Each row of a before or after table is a point. The points were changed in one or more steps. Then noise was added and the rows were shuffled. The steps act on how far a point lies along the listed directions, d1 being the first. Name the steps. A step turns or swaps two directions, mirrors them in a line or flattens them onto one, adds a multiple of one to another, or multiplies one. Angles are multiples of 10 degrees, from the lower direction toward the higher: turns from -170 to 170, lines from 10 to 170 but not 90. Use the fewest steps. Two steps may share a direction if one is a turn and the other turns, adds or multiplies; they go together, in the order done. Otherwise the lowest direction goes first.

Directions:
(1): [22  1 59]
(2): [-52  29  19]
(3): [ 27  55 -11]
Before (14 x 3):
[[ 23 -26  12]
 [-31 -13   0]
 [  4   9  -6]
 [-12  17 -17]
 [-27 -36   9]
 [  9  31  -9]
 [-13 -42  14]
 [  0  26  15]
 [-25 -32   7]
 [ 15  26   2]
 [-28 -24 -29]
 [ -1  10 -10]
 [ 11   8 -31]
 [ 28  24 -19]]
After, 14 rows:
[[ 60 -17 -36]
 [ -7  -2 -52]
 [  2  -4  13]
 [-34   6 -30]
 [-34   8 -38]
 [-21  35  32]
 [ 26 -38  12]
 [ -6  -7   6]
 [ 43 -27  16]
 [-31  -1  26]
 [-55  12  -3]
 [-33 -28 -19]
 [ 13   6  25]
 [  2   1  32]]
Steps: swap d1 and d3; multiply d2 by 2.5

Directions:
(1): [ 52 -36  -9 -34]
(2): [ 40  42 -35  26]
(3): [-14  38 -15 -58]
Before (9 x 4):
[[-18  42  -6   4]
 [-13  14  -3 -41]
 [ 29  60 -38 -13]
 [ -8  -3  -1  21]
 [ 21  27 -30  -8]
 [ -4  32  -9 -24]
 [ 13  36 -18  35]
 [-11 -22  11  27]
 [  8 -46  -4   2]]
After:
[[  0 -16   1  -9]
 [ 14  26 -25  19]
 [-39  -4  -3  10]
 [ 16   5  -4   2]
 [ 10 -10  -7  -6]
 [-10  -5   8  -3]
 [ 45  18 -25   4]
 [ 40  -6 -11  -9]
 [ 36  38 -29  23]]
Steps: multiply d1 by -1; multiply d3 by 0

Directions:
(1): [ 43 -33 -16  27  34  25]
(2): [-24  -3  16 -37  59   8]
(3): [-13   9  39  16 -13  60]
Before:
[[-14  12  -9 -22 -26 -27]
 [-22   5   8 -13  -4 -24]
 [ 19 -21   9   9  43  51]
 [  1  15  -3   8 -40  -4]
 [ 46 -30 -34   3  26 -33]
 [-12  13 -35   1 -20 -39]
 [ -5 -27  -2 -13  48   1]
 [ 10  15   4  34 -42  28]
 [ -7 -10 -24 -28  46 -41]
 [ -6   5 -17  -1 -34 -21]
 [-10  23   8  35 -53   1]]
After (11 x 6):
[[ 20  -8 -41 -14   1 -56]
 [ 27 -14   3  50   5  40]
 [-11   2  23  -7   4  40]
 [ 16  -5   7  21  -4  34]
 [-19  27  13 -13 -60 -26]
 [-52  30  18 -34  -4 -16]
 [-19  -5  22  -2  18  15]
 [-31  19  14  10 -16  38]
 [ -8  -2  12  11 -13  39]
 [ 39  -9 -19  40  -3  18]
 [-27  -1  -7 -28   0 -41]]
Steps: turn d1 and d2 by -40 degrees; turn d1 and d3 by -120 degrees

Directions:
(1): [ -8  43 -42  -3 -23  -6 -10 -49]
(2): [-18  34  41 -20  42 -11 -33 -13]
(3): [ 13  11 -12 -34 -16 -60  -4  36]
Before (8 x 8):
[[  1  27  -4 -32   7 -39 -15   3]
 [ -2  -8 -14  12 -23  13   9  -4]
 [-16  10   4  -4  11   8 -24 -11]
 [ -5 -23  12  11  13  17   5  -1]
 [-12  16 -16  18  -7  22   5 -60]
 [-13  17  18   1  30   2 -31 -32]
 [  2  11 -44  17 -22   5  12 -32]
 [  8 -30  12  17   7  31  21  13]]
After, 8 rows:
[[ -9 -16   3  21  -5  30   5  -7]
 [  0 -41  21  30  18  31  17  13]
 [-14  11  -3   2   8   6  -7 -27]
 [ -5  17 -12  14   4  31   1 -43]
 [ 16  -7  -9 -28  -8 -40   4  40]
 [ -5  11  30 -28  29 -38 -37  12]
 [ -8   6   9 -17  13 -15 -27  14]
 [ -7 -23  52   8  37  14   3   2]]
Steps: multiply d1 by -1; multiply d2 by 1.3; turn d2 and d3 by 50 degrees

Directions:
(1): [ -7   0  22 -20  -1  33  40 -27 -23]
(2): [ -5  41   7  -4  37  28 -12   2  27]
(3): [53 13 -5 12 -2 -7 35 -3 20]
(4): [  6 -17  60  -3  -9  -7  -9   7  26]
(5): [ 32 -16   1  -3  19   4 -35 -42 -13]
Before, 12 rows:
[[ 15  -5  -3   3  14  -3 -60  -1  22]
 [ 22   8   9   5   4  -8   8   8   9]
 [ 14 -20  18  16 -11 -35 -19  -6   5]
 [ 22 -26  -2   3 -39 -31  28  -2 -13]
 [ 26  16  -4  14   0  15  25  -9  10]
 [  9 -23  20  -2  -1 -15 -12  -3  14]
 [-35 -31 -38   3  -9 -14 -38  -2 -35]
 [ 40  -9  16  -4 -21 -10  33  -6  20]
 [ -4  12 -24   7  -8   3  34  13   8]
 [  8  -2 -12   9  12  16  -3 -23 -18]
 [  7   5 -16  10   5  -7 -18  11   8]
 [-22   4 -10 -15  12   3 -13  13  14]]
After, 12 rows:
[[-27 -16   0 -17  -8  -2   2  13   1]
 [ -5  12 -22   2  20   6  -9 -34 -26]
 [-28 -23  37 -15  18  19 -52 -18  -2]
 [  1  -1 -32  -4  14   0  -2 -16 -12]
 [ 27   4   2  17 -15   3  31  -2  11]
 [ 39  23 -29  -4   8   8  22 -15  14]
 [ -1  11  17   0   1  13  27   7  27]
 [ 14  10  -9   0   1   2  22  -1 -12]
 [-17 -31 -19 -16 -21  12  -2 -21 -43]
 [-10  -6   7  -9  -6  16  11  -7 -15]
 [ 29  33  -3  -7  34  22  -9 -26  14]
 [ 18 -22  18  14  -5  -7  -6 -10   0]]
Steps: turn d1 and d3 by 30 degrees; turn d1 and d4 by 160 degrees; mirror d2 and d5 in the line at 110 degrees

Directions:
(1): [-22  49   1  19  14 -35  11  47 -21 -34 -37]
(2): [  1  20   8  26  16 -44  12  18  29  60  42]
Before (13 x 11):
[[  9 -24   7 -27  -9  27  10 -42  24  25  37]
 [-20  34   8  37  32 -60  15  31  17  40  24]
 [ 14 -16  -6 -21   0  25 -18 -20 -18 -45 -30]
 [ 23 -47  -7 -26 -10  24   0 -37  29  37  53]
 [ -2   0  12   2  -4 -16  10  12 -14  -2  -6]
 [  9  17  12  21  11 -20   7  12  -1  -7  -3]
 [ 30 -22  -8 -24 -22  47  -9 -34   4  -2 -12]
 [-10  30   1  -1 -18 -16  -5  35 -31 -50 -46]
 [ -8   9   4   5   3  -3  15 -13  -3   2   3]
 [  8  50   4  26   1 -44   5  29  31  50  31]
 [-24  13  -5  -7   1   4 -12   2 -25 -43 -35]
 [  4 -35 -11 -15  -5   6 -23 -37  24   5  29]
 [-16  32   1  18   7 -23   6  22   8  21   8]]
After (13 x 11):
[[ -7  12   9  -8   5  -7  20  -8  17  17  25]
 [ -3  -6   5  17  19 -24   3  -6  25  45  39]
 [ 15  -3   9  12   6  -6   1  -6   2  -4   2]
 [-19   1  -5 -14  -3  15 -14  -9 -23 -41 -31]
 [ 17  16  -5  -7 -11  15   0   1  -4  -7 -25]
 [ -9  -4  -9   0   6 -22 -15  -6  18  -2  19]
 [  5  -2  -7  -1   7 -19  13   8  20  26  35]
 [ -8   6   2   5   2   1  15 -17  -4   2   3]
 [  1   0  -2 -17 -29  13 -12   6 -23 -46 -37]
 [  1  -8  11  -3  -7  -9   9   2 -15  -1  -3]
 [ 10  -3  -2 -14   7  10 -13  -6 -22 -48 -36]
 [ -7   9  -1   6  -2  -1  -1  -1  11  26  18]
 [ 21  20   2  11 -10 -18  -3   3  36  53  42]]
Steps: flatten d1 and d2 onto the line at 110 degrees

Directions:
(1): [-42  -1   1  -5 -29   3  40   0 -41  35  -1  -9]
(2): [ 23  27  -8 -43 -48  -6 -20  20  13  22 -16   3]
(3): [ 22 -60  20   3 -14 -37  13  -8  16  21 -16   4]
(4): [ 17   8  28 -10   8   7 -14 -35 -38 -11 -50 -20]
(5): [ -7   0 -39  29  20  -4  -4  30   0  20 -55  10]
(6): [ 22   5 -17  28  -7  33   0 -36  23  40   8 -33]
Before (14 x 12):
[[ -8  24 -19  -6  -8  11  -5   7 -12 -11  -4   5]
 [ -3  18 -14   4   8  16  -9  -2  11 -16  21  10]
 [  9  13  -2  -6  -6  10  -6   4 -29  14 -44  -1]
 [ -4  24  -6  -6  -3  12  -8   2  -8   4  16   2]
 [-10  -1   0   6  -8  10  10  -3   2  -7  24  -1]
 [ -7  20  -6 -10  -7  12   4  -5  -7  -3  15 -10]
 [-11   8  -3  -7   9   6  -4   3  -2 -16  17   1]
 [-13  20 -14  -5  -1   0 -10  17   3  -1   1   6]
 [  3 -16  20   6  -7   3  13 -33  -9   8 -12 -11]
 [  2  26 -11 -12  -1  13 -13   0   3  -2  10  -2]
 [  6  -3  -5   4  -4  -1 -14   5  -9  11 -48  -2]
 [ 13  10 -11 -16 -10  -4 -22  31  12  13 -25  19]
 [ -4  32 -26   0  -1  20  -3  12  -6  18 -27   2]
 [ -8 -20  13   5   1  -8   9 -20  -8   9  -1  -9]]
After (14 x 12):
[[-14  17  -5  10  -2  27   8 -20   6  -1  35  -8]
 [ 38 -15  19  -1  23 -16 -33  -8  23 -28   7  13]
 [ 38 -19 -11  10  19 -18 -30   6  38 -37 -11  22]
 [ 16 -11   0   1  16 -23 -24  12  19 -13 -24  13]
 [ -9  20  -7   0  -2  16  -6 -12   1   4  24 -14]
 [  9 -11 -35  42  45   0 -13  36  24 -13  -9  29]
 [ 25 -22  16  -7  -8 -13  -6 -21  11  -5 -10   5]
 [-34  -6 -39  41  19   1   9  39  -5  16 -31  13]
 [ 25 -12  12 -17  -6 -11 -16  -8  22 -11   7  -4]
 [ 29   2  19 -12  -9   6 -20 -21  15 -26  10  -3]
 [ 19 -26  14  -4  16 -16 -13 -10  16 -19  -1  10]
 [ 32 -16 -25  38  59 -11 -31  24  40 -26 -49  29]
 [-36 -15 -11   7  13 -18  16  42 -33  15 -40  26]
 [ 44 -11  16  -6  23  -8 -29 -17  35 -40  16   1]]
Steps: turn d1 and d3 by -140 degrees; multiply d1 by 3; turn d4 and d6 by -150 degrees; turn d2 and d6 by -120 degrees; multiply d5 by 2
